Every row gives one point. Examples show where two turns around zero, p and q, send a point. Where does a point land after both, in the order given? Backwards means that the second turn is done in reverse. Each puzzle has new turns, and all numbers are rounded.

Turn p:
[-40 -15] -> [-42  -8]
[ 15 -36] -> [  8 -38]
[-21  32] -> [-15  35]
[47 20] -> [50 11]
Turn q:
[ 58 -13] -> [ 33 -49]
[-19   1] -> [-13  14]
[-14 -30] -> [-31 -12]
[-25  42] -> [11 48]
Where do these land?
q, then p: [ 54 -10] -> [ 24 -49]
p, then q: [-16  18] -> [ 5 24]
q, then p: [  1 -38] -> [-30 -23]
q, then p backwards: [-39  30] -> [-16  46]

Turn p:
[-37 -22 -24  24] -> [-29  -1 -44  15]
[  4  27 -23 -22] -> [ 25  30  -6 -14]
[  8  -3 -64  14] -> [ 30  -1 -59  -4]
[ 46  13   7 -55] -> [ 37   5  37 -51]
[-15  -4  41  39] -> [-28 -18  20  44]
[ -6 -11  63  -1] -> [-35 -16  51   9]
Turn q:
[-54  51   2   3] -> [-64  31  -4  21]
[-44 -10 -12 -16] -> [-42 -24  -3  -7]
[62 46 22 34] -> [53 65  1 23]
[ 12 -20 -19  17] -> [ 19 -14 -25  -4]
[ 20 -47  16   6] -> [ 36 -38  10   6]
[  3 -21  -9 -44] -> [ -3 -21  21 -40]
Where do these land?
p, then q: [ 22  18   5 -49] -> [  7  24  49 -16]
q, then p: [-28 -52 -34  64] -> [  3 -41 -83  -9]
q, then p: [ 21  -6   4 -53] -> [-12   5  46 -32]
p, then q: [-19  -6  17 -32] -> [-32   6  25   2]
q, then p backwards: [18 25 26 37] -> [-9 48 -7 23]
q, then p: [-14  20 -18  34] -> [ 14  17 -36  18]

Turn p:
[  0  24 -26  -1   1  26] -> [ 15  24 -13 -18  10  23]
[-32  17 -16  17  -3  23] -> [-8 28 -3  7  4 38]
[ 58  11 -21  20 -15  -3] -> [ 58   3 -15 -10 -26 -14]
[ 12 -27  97 -39  -2  -7] -> [-29 -40  79 -14   9 -53]
[-30 -14   1  11  26 -79] -> [-43  -8 -35  57  -4 -42]
[ -4 -15 -18 -13  -7  33] -> [  3 -14  -3 -22   7  33]
[-21   0 -20  14 -18  -1] -> [-10   9 -13   8 -19  24]
[-23 -16  23   1  22  34] -> [-11 -11  31   9  33  25]
[ 41  20 -19 -11  -5 -27] -> [ 25   8 -29 -19 -14 -36]
Turn q:
[-22  52  31  17  -4  40] -> [-21  37  25  11 -43  40]
[ 25 -72 -44 -15  -5  24] -> [ 62 -41 -43 -20  26   8]
[-32  44 -29  11   1 -14] -> [-51  29 -24   0   3   7]
[ 17 -27  20 -42   4  10] -> [ 27 -31  25 -31  -3  -4]
[-18  14   6  15 -45  -9] -> [-13  11 -20  14 -41 -18]
[ -1 -14   9  26 -12 -26] -> [  0  -7  -6  33  -2 -25]
[28 42 21 -1 19 -5] -> [-6 39 41 -5  9 -5]
[  4 -39 -15 -10  43 -20] -> [  3 -37   3  -1  52  -2]
Where do these land?
p, then q backwards: [ 17 -38 -10 -17 -19   8] -> [-20 -31   4 -31  -6  13]
q, then p: [  5  21 -16 -16 -18 -14] -> [-21  14 -21 -15  -2 -13]
q, then p: [ -5  37 -14   6   6  52] -> [ 12  35  17 -40  13  30]
p, then q backwards: [ 21 -39 -11   5  24 -13] -> [ -7 -51  -5   8  -2 -11]
p, then q: [ 24  25   4  12 -48  -9] -> [  6  24  -2 -20 -36 -38]
p, then q: [ 17  28  57 -16  20  -7] -> [-33  -4  49  12  11 -35]
q, then p backwards: [-80 -34 -11  26  33 -17] -> [-57 -72 -16  -3  26 -18]

Turn p:
[  3  41 -35 -10  -5 -18 -28  15] -> [ 28  29 -32  -5  24 -12 -15 -26]
[ 17  -5  18  27 -21 -53  46 -28] -> [ 32 -27 -24  -6 -58  12  35  21]
[-21  -4  26  49  24 -20  -4 -13] -> [ -9 -23 -21  51 -20 -13   8  21]
[ 23 -25  23  24  36 -49 -26 -36] -> [ 14 -66 -29  12 -11 -33 -13  32]
[ 45 -45  -4  12 -29  17 -31  31] -> [-13  -9 -10 -29  38  47 -26  43]
[-37  38  29  62  35  11 -19 -23] -> [  7   1   0  94  -3 -25   3  12]
[-12  19  -5   3  18  16   8  67] -> [-34  43 -15   5  37  -5  32  -3]
[-24   9  37 -52 -52 -13  50   0] -> [ -4  46  28 -45 -70  -4  16   2]
[ 22   5 -62 -46  55  20 -26  -8] -> [  8 -28  13 -24  67 -29 -16 -59]
[  2  15   0 -31 -10  42  21  -6] -> [  5  22  50 -14   5   6   9 -15]
[-20 -49 -28 -38 -50  46  11   1] -> [-36  11  41 -39 -11  57 -31 -28]
Turn q:
[-33 -41 -20   6  19   6 -11  24] -> [-16  14 -35 -34  23 -17  -6  25]
[-23 -33 -47  37  55   2  11 -43] -> [-36   1 -31  18  16 -73 -43   9]
[ 20 -46   8  -9 -26  23 -22  16] -> [ 13 -33   1 -36  36  24  -6  12]
[ 62 -45  20 -17 -37   7  26  33] -> [ 21 -69 -16  -6  33  43  36  -5]
[  4  42   6  25  27 -34  11 -49] -> [-11   7  31  51 -36 -41  -1  -4]
[-33  58  -7   0 -28 -12  -1  52] -> [  0  53 -14   3 -43  53  16  14]
[ 32  56 -57  64 -49   3  15  -1] -> [ -6 -11 -16  77 -37  55 -54  24]
[  5 -17  40 -32  29  17 -34  36] -> [ 37  22  14 -37  43  -4  35   7]
[ 29   0  -4 -45  39 -18   0 -54] -> [ 37 -21  14   5 -12 -61  -2 -41]
[-40  32  32 -16 -18 -31 -11 -12] -> [-15  25  38 -22 -48   3  20  -7]
[-21  -5  29 -13 -11  38  16  -2] -> [-23  11  13 -17  26  20   6 -33]
Where do these land?
p, then q: [ 57  -4 -10 -16   2  -2  37 -30] -> [ 19 -46  -7  -8  31  -2  32 -37]
q, then p: [-46 -25   4 -26  -2  13  70   1] -> [  2 -16  21  14 -42  -3  -9 -76]
q, then p backwards: [ 23  21  22  -4  29 -38 -52 -16] -> [ 21  40  51 -17   3   9  10 -39]
p, then q backwards: [-28  13  -5  -3  -2  14 -29   1] -> [ -9  19 -14  13  14  25   2 -20]
p, then q backwards: [-1 48 24 23  9  1 23 34] -> [ -5  24  20  10  47 -16   9  39]
q, then p backwards: [-33 -20 -34 -36 -11  58   6   3] -> [ -3  -9 -61 -32 -23 -14 -32  29]
p, then q: [-29  21  70  42   4   8  21   6] -> [-44  12 -12  33 -15  54  29  36]
p, then q: [ 33 -40  71  35 -47   2  16  16] -> [  4  29 -42 -23  34  79  32   9]
p, then q backwards: [ -2 -25 -52  19  25  22 -38  13] -> [ 17 -27 -10  17 -10  61  34  -9]
p, then q: [ 35 -15 -30 -48 -15 -67   4   7] -> [ 53 -31 -32 -39 -28 -12 -17 -43]
q, then p: [ -8  27 -61  14   8 -11 -57 -35] -> [ 28  33 -49 -11  24  -3 -54  38]
